Each row is a point. The ring and each string are closed loops that go straight from each point to the next, and from the last back to the first. Before rounding, they use only three directions, however many columns there are. Count how often each string passes through the ring. Passing back the other way cancels.

Ring (9 x 4):
[[ 57 -22 -62 -30]
 [ 67   3 -37 -26]
 [ 55  28  13  -7]
 [ 36  32  56  18]
 [ 10  20  76  37]
 [-17   3  64  38]
 [-32 -16  17  17]
 [-11 -30 -33  -7]
 [ 19 -34 -57 -20]]
String (22 x 4):
[[-27  21  49  18]
 [-31  20 105  55]
 [ -1  12 112  66]
 [ 25   4  77  47]
 [ 39  -3  41  27]
 [  7  16  29   8]
 [  9  37  59  16]
 [ 28  61  85  21]
 [ 63  51  76  21]
 [ 66  27  45  15]
 [ 58   4  23  12]
 [ 17  12  13   0]
 [ 17  40  34  -1]
 [ 32  62  69  10]
 [ 33  56  83  22]
 [ -1  44  59  13]
 [  1  34  64  21]
 [ -3  34  89  38]
 [ 12  17 121  68]
 [ 20  -1  73  47]
 [ 24  -6  37  27]
 [  5   5  26  13]]
Times through: 3
String:
[[  0 -10  14  13]
 [-10  -3   7   4]
 [-44 -11  -5   0]
 [-50 -29 -25  -3]
 [-31 -16 -22  -8]
 [  0 -13 -12  -2]
 [ 26 -26 -10   7]
 [ -2 -39 -29   1]
 [-45 -37 -35  -5]
 [-59 -11 -14  -6]
 [-49  -6   1   1]
 [-58 -22  20  22]
 [-31 -26  39  38]
 [-49 -10  59  42]
 [-54   7  68  38]
 [-44   5  88  53]
 [-11  -4  82  54]
 [ -5  -7  92  62]
 [-48  17  92  48]
 [-40  18  55  24]
 [  8   2  15   8]
 [  8 -16  37  32]
 [ 10 -14  22  21]]
Times through: 1

Ring:
[[  0  21  15  -4   4 -30]
 [-45  33  16 -12   6 -11]
 [-68  34  12 -17   6   5]
 [-74  21   4 -17   6  26]
 [-54   7   0 -11   9  31]
 [-24  -6  -2  -3  12  27]
 [ 30 -21  -3   8  11   4]
 [ 53 -20  -1   9   6 -15]
 [ 54  -9   4   6   1 -31]
 [ 39   2   8   2   1 -36]]
String, 24 rows:
[[  87  -11   12   19   11  -50]
 [  64   -2    7    3   -7  -52]
 [   6    5   -4  -19  -24  -24]
 [   1   10    3  -13  -11  -22]
 [  -7   21    6  -17  -16  -32]
 [ -21   44   32    2   23  -35]
 [ -32   38   30    6   33  -16]
 [ -23   19   15   -1   18   -4]
 [ -33   16    3  -16   -4   -2]
 [ -70   28    2  -28  -12    7]
 [-111   42   12  -24   10   28]
 [ -74   27   14   -7   23   25]
 [ -67   21   13   -4   27   30]
 [ -92   15    2  -14   17   52]
 [ -65    2   -9  -19   -1   42]
 [ -22    1   -7  -17  -11    7]
 [ -11   -1    4    1   15   11]
 [ -10    0   -2  -10   -4    1]
 [   6  -13   -9   -9   -8    6]
 [  49  -31   -6   13   12    4]
 [  63  -32   -7   10    4   -8]
 [  16  -10  -10  -13  -19  -10]
 [  21   -6   -1   -3   -2  -13]
 [  54   -7   15   21   27  -24]]
Times through: 0
String, 18 rows:
[[ -12    2    6    2   17    9]
 [   1   -8    7   13   30   18]
 [  30  -31    0   23   36   28]
 [  22  -27  -12    0    1   15]
 [   2  -14  -13  -14  -15    6]
 [  -4    0    3   -2    7    2]
 [   2   -7    9   15   34   17]
 [ -19   -9    5   11   34   35]
 [ -59   -2   -5   -9   13   48]
 [ -61    7   -7  -22   -7   28]
 [ -36    8   -5  -21  -12    8]
 [ -29   13    9   -3   15    7]
 [ -76   28   16   -5   28   27]
 [-121   39   12  -20   19   43]
 [ -94   23   -5  -33  -13   31]
 [ -55   10   -9  -29  -20   16]
 [ -36    7    0  -13    1   14]
 [ -30    2   -5  -15   -6   14]]
Times through: 3

Ring (9 x 8):
[[-12   7   8  12  -9  12  67  -6]
 [-29  29  -4  22  -9  17  49  -2]
 [-40  34 -11  28  -6  19   3  13]
 [-36  21  -6  26   2  13 -39  31]
 [-22  -3   5  19   8   4 -57  41]
 [ -8 -23  14  10  10  -1 -55  41]
 [  7 -45  23   0   5  -1 -29  29]
 [ 12 -45  24  -5  -3   3  18  10]
 [  3 -19  17   2  -7   7  57  -3]]
String:
[[ -9 -27   3  -1 -22  27  33 -15]
 [-11  -7  10  10  -3   8  17  12]
 [ -3   7  21  15   9  -8  47  20]
 [  8  11  31  13  11 -17 104  10]
 [  2  18  27  17  11 -15  96  12]
 [ -3  30  24  20   9 -13 111   8]
 [-15  30   9  19  -6   6 105 -10]
 [-27  34  -3  21 -14  19  88 -15]
 [-33  70   2  37   4   0  95   7]
 [-24  44   8  31  11  -6  47  24]
 [-24  19   3  21   0   8  18  16]
 [-28   4  -7  15 -13  24   1   4]
 [-40   9 -20  16 -24  39  -7  -7]
 [-51  45 -22  30 -15  31  13   0]
 [-40  13 -19  17 -23  37   2  -8]
 [-26   6  -5  15 -12  22   9   3]
 [-22 -10  -5   9 -17  27   1  -2]
 [-28  10  -9  13 -22  31  41 -15]
 [-22  27  -1  17 -15  19  93 -18]
 [ -9  24  12  15  -8   6 121 -15]
 [ -8 -22   2  -2 -27  30  64 -28]]
Times through: 0

Ring (7 x 11):
[[-35  49  30 -25 -18 -44 -77  57 -22  38   0]
 [-26  41  30 -15 -32 -21 -79  53 -43  47   1]
 [  7  -4  17  16 -30  24 -37   3 -34   9  -1]
 [ 25 -36   2  34 -13  37   4 -37  -4 -32  -4]
 [ 17 -55 -29  38  18  14  40 -46  29 -49  -9]
 [ -8 -31 -31  18  26 -22  22 -14  30 -25  -9]
 [-30  18  -1 -12  12 -51 -29  29  16   5  -5]]
String (24 x 11):
[[ -12    6    7   -2    6  -28  -21    7   17  -14   -4]
 [ -30    6  -15   -2    5  -36  -26   32   -8   26   -5]
 [ -50   33   -7  -22    8  -67  -48   60   -6   42   -4]
 [ -45   62   33  -39   -1  -74  -76   61    6   23    0]
 [ -45   71   44  -41  -16  -66  -94   71  -14   39    2]
 [ -53   85   49  -46  -35  -60 -121   96  -48   75    4]
 [ -27   63   56  -29  -38  -29 -101   60  -39   42    4]
 [  -3   23   37   -5  -21   -8  -53   13  -10   -4    0]
 [ -10    2    5    6  -13   -6  -33   16  -19   14   -3]
 [ -12    6    6    9  -30    7  -48   30  -49   41   -2]
 [  -1    6   19   15  -52   34  -63   29  -76   52    1]
 [  11    6   34   14  -44   34  -55    6  -47   14    1]
 [   7    6   30    9  -27   15  -43    1  -21   -4    0]
 [  -5    3   12    7  -17    1  -36   11  -20    8   -2]
 [ -20    8    0    5  -25   -3  -48   37  -47   48   -2]
 [ -31   44   28  -14  -45  -12  -93   68  -71   76    2]
 [ -38   70   50  -33  -44  -34 -114   80  -58   69    4]
 [ -24   52   46  -26  -21  -37  -80   45  -13   19    2]
 [  -9    8   13    1   -5  -16  -31    9    1   -5   -3]
 [ -11    7    8    1   -4  -19  -29   12    0   -1   -3]
 [ -27   35   24  -23    8  -56  -45   28   25   -9   -2]
 [ -43   33    3  -26   23  -78  -36   41   31    3   -4]
 [ -39   21   -8  -19   27  -73  -22   32   34   -1   -6]
 [ -16   12    9   -8   16  -44  -19    6   35  -26   -4]]
Times through: 3

Ring (10 x 12):
[[-26  32 -27  14 -30  21 -12 -13 -43  -1   6  36]
 [  0  11 -19   5 -21   2  -9   1 -20  -3   3   5]
 [ 31 -16 -14  -4  -8 -13  -1  16   6   5  -3 -29]
 [ 58 -41 -12 -10   5 -19  11  27  28  20 -10 -56]
 [ 62 -50  -9  -8  13  -8  26  28  37  36 -21 -59]
 [ 46 -40  -7  -3  11   4  30  21  30  38 -26 -45]
 [  7  -9  -4   8   0  27  28   4   6  32 -28  -6]
 [-35  28 -13  20 -18  48  17 -16 -30  23 -19  41]
 [-48  42 -22  24 -27  53   8 -24 -47  17 -10  58]
 [-45  46 -31  21 -34  42  -7 -24 -57   7   4  60]]
String (28 x 12):
[[  85  -58  -31  -16    7  -31    6   33   32   27    3  -71]
 [  78  -54  -31  -12    7  -20   12   29   29   35   -2  -62]
 [ 121  -91  -25  -25   24  -44   21   50   64   42   -8 -109]
 [  56  -46    6  -11   11  -21   19   32   42   17  -23  -66]
 [   7   -5    4    3   -5    6   12    9    6    8  -20  -15]
 [  26  -24   13   -3    5   -4   21   20   27   13  -29  -40]
 [  96  -80  -14  -14   28  -12   42   39   61   59  -28  -88]
 [  24  -23    8    0    6    7   27   16   24   23  -30  -33]
 [  -9    7    4    8  -10   16   12    2   -4    7  -21    1]
 [  16  -11  -16    6   -3   19   19    5    1   30  -17   -8]
 [ -11    7    2   10   -8   23   17    0   -5   14  -24    5]
 [ -33   21   14   15  -11   35   21   -6  -11    9  -32   20]
 [ -41   29    9   18  -15   40   18  -11  -20    9  -29   31]
 [ -16   14   -6   12  -14   25   10   -4  -16   12  -16   15]
 [ -16   15  -14   13  -15   29   10   -7  -21   16  -13   20]
 [ -53   44   -5   22  -25   45    7  -20  -40    5  -17   51]
 [ -67   60  -30   30  -36   65    2  -35  -67   16   -5   84]
 [ -58   58  -51   30  -39   66   -3  -37  -77   24    8   88]
 [ -30   36  -52   21  -31   48   -3  -25  -59   27   10   60]
 [ -41   49  -59   24  -40   51  -12  -31  -74   20   18   75]
 [ -26   34  -45   18  -32   35   -9  -20  -54   15   11   50]
 [ -16   23  -30   13  -25   24   -5  -11  -36   10    3   30]
 [ -14   27  -43   12  -31   20  -15  -13  -47    6   16   36]
 [ -19   30  -28   10  -32    8  -20   -9  -42  -11   13   29]
 [ -22   23    2    9  -21    8   -4   -2  -19  -12  -10   13]
 [  -8   11   -3    7  -15    9    2    1  -11    0  -11    3]
 [  -8   10    8    4  -15   -3   -2    6   -5  -13  -13   -6]
 [  44  -26   -5  -10   -4  -30   -4   25   18   -4   -3  -49]]
Times through: 0
String, 23 rows:
[[-10  10 -32  17 -13  47  20 -12 -26  41 -13  30]
 [ -7   8 -16  12 -12  29  14  -5 -16  23 -15  14]
 [-37  25  12  16 -13  35  17  -8 -15   6 -30  25]
 [ -4  -3  -1  12   0  39  34   0   2  37 -34   4]
 [ 51 -46 -18   0  16  22  43  17  30  62 -30 -39]
 [ 31 -24 -13   1   2  10  22  13  14  32 -19 -26]
 [  1   0   2   5  -8  11  12   6   1   8 -20  -7]
 [ 47 -38   4  -8   8 -14  19  27  34  18 -22 -55]
 [ 40 -30   4  -7   4 -17  12  24  28   9 -18 -49]
 [ -1   4  -1   6 -11   9   8   4  -4   5 -15  -3]
 [ 37 -22 -24  -2  -4  -2   8  14   5  23  -4 -26]
 [ 88 -58 -34 -17   5 -37   0  34  30  23   8 -73]
 [ 38 -24  -1  -8  -3 -24   1  23  19  -2  -8 -45]
 [  9  -5   9   0  -7  -7   5  13   8  -5 -17 -22]
 [ 30 -19 -15  -1  -3   0  10  13   8  19 -10 -25]
 [ 97 -73 -28 -17  17 -26  21  38  47  44  -9 -84]
 [112 -89 -23 -19  27 -25  33  45  63  56 -18 -99]
 [ 59 -51  -1  -8  17  -5  33  29  43  38 -29 -61]
 [ 56 -49 -16  -3  16  12  38  21  34  55 -27 -47]
 [ 19 -13 -22   6  -3  22  21   5   0  36 -15  -7]
 [-18  13   2  12 -11  28  17  -3 -10  13 -24  13]
 [-42  29   8  19 -15  43  19 -13 -21  12 -30  33]
 [-38  28 -19  24 -16  63  25 -21 -34  37 -23  50]]
Times through: 1

Ring:
[[ 16  21  53   1  -4 -20  -1   1  27 -28  18   2  26  17]
 [ 35   9  34  -9  33  -1 -56  -9  16  -2  45  31  10  54]
 [ 35   5   3 -19  45  11 -77  -7   3  18  54  51  -6  66]
 [ 24   8 -21 -25  35  13 -66   1  -3  26  48  55 -14  57]
 [  0  17 -28 -23  -8   3 -12  18  -2  14  23  37 -13  15]
 [-17  24  -8 -13 -52 -12  44  30   8 -11   0   7  -2 -28]
 [-23  28  12  -6 -69 -23  70  33  17 -28 -11 -11   9 -46]
 [-16  32  42   3 -62 -34  72  24  28 -43 -14 -24  27 -40]
 [ -4  30  52   4 -40 -32  48  14  30 -41  -4 -17  31 -19]]
String:
[[ -26   41  -15  -14  -35  -29   50   22   10  -13  -14    6   14  -12]
 [ -34   33   34    3 -102  -35  113   41   27  -50  -29  -36   21  -78]
 [ -38   41   38    5  -98  -45  121   38   30  -56  -37  -41   31  -75]
 [ -19   40   14   -6  -37  -35   54   18   20  -27  -14   -6   26  -15]
 [   0   25   20   -7  -21  -18   18   13   17  -18    9    6   14    1]
 [   3   15   64    6  -56  -20   46   21   31  -43    7  -20   20  -34]
 [   2   24   81   12  -53  -33   56   15   39  -56   -2  -31   36  -32]
 [  10   25   87   13  -32  -35   37    5   41  -54    3  -26   42  -12]
 [  18   10   69    5  -30  -13   13   10   30  -36   22   -9   20   -9]
 [  33    5   91   10  -14  -12   -8    0   36  -40   33   -9   26    7]
 [  37   12   59   -1   29  -10  -46  -12   25  -17   40   17   24   49]
 [  41   10   43   -7   45   -3  -66  -15   19   -4   48   31   16   65]
 [  26   21    4  -17   50   -5  -62  -12    8   11   39   44   10   71]
 [  11   22    2  -15   15   -9  -24    2    9    2   24   30    8   37]
 [  21   20  -11  -21   45   -2  -58   -7    3   17   37   48    3   66]
 [  43    5  -19  -27   78   19 -114  -16   -5   38   67   74  -13   99]
 [  46   -6  -14  -26   61   29 -111   -9   -6   37   73   72  -23   83]
 [  31   -5    8  -17   10   19  -55    7    4   12   53   41  -17   33]
 [  10   18  -11  -19   12   -1  -29    7    3   10   29   37   -3   34]
 [   2   30  -38  -26   28   -7  -32    3   -3   21   21   47   -1   50]
 [   0   18  -63  -34   17   11  -39   14  -15   37   31   60  -24   40]
 [  -9   31  -52  -29   11   -6  -15   12   -7   23   14   46   -8   34]
 [  -2   28  -14  -18    2  -12   -4   10    5    3   13   28    6   24]
 [  -5   14   13   -9  -51   -6   32   28   12  -16   11    4   -3  -27]
 [ -25   13   20   -4 -108  -10   90   50   17  -33   -8  -21   -6  -83]
 [ -32   33   -6  -10  -72  -24   78   37   12  -23  -18   -8    7  -48]]
Times through: 1
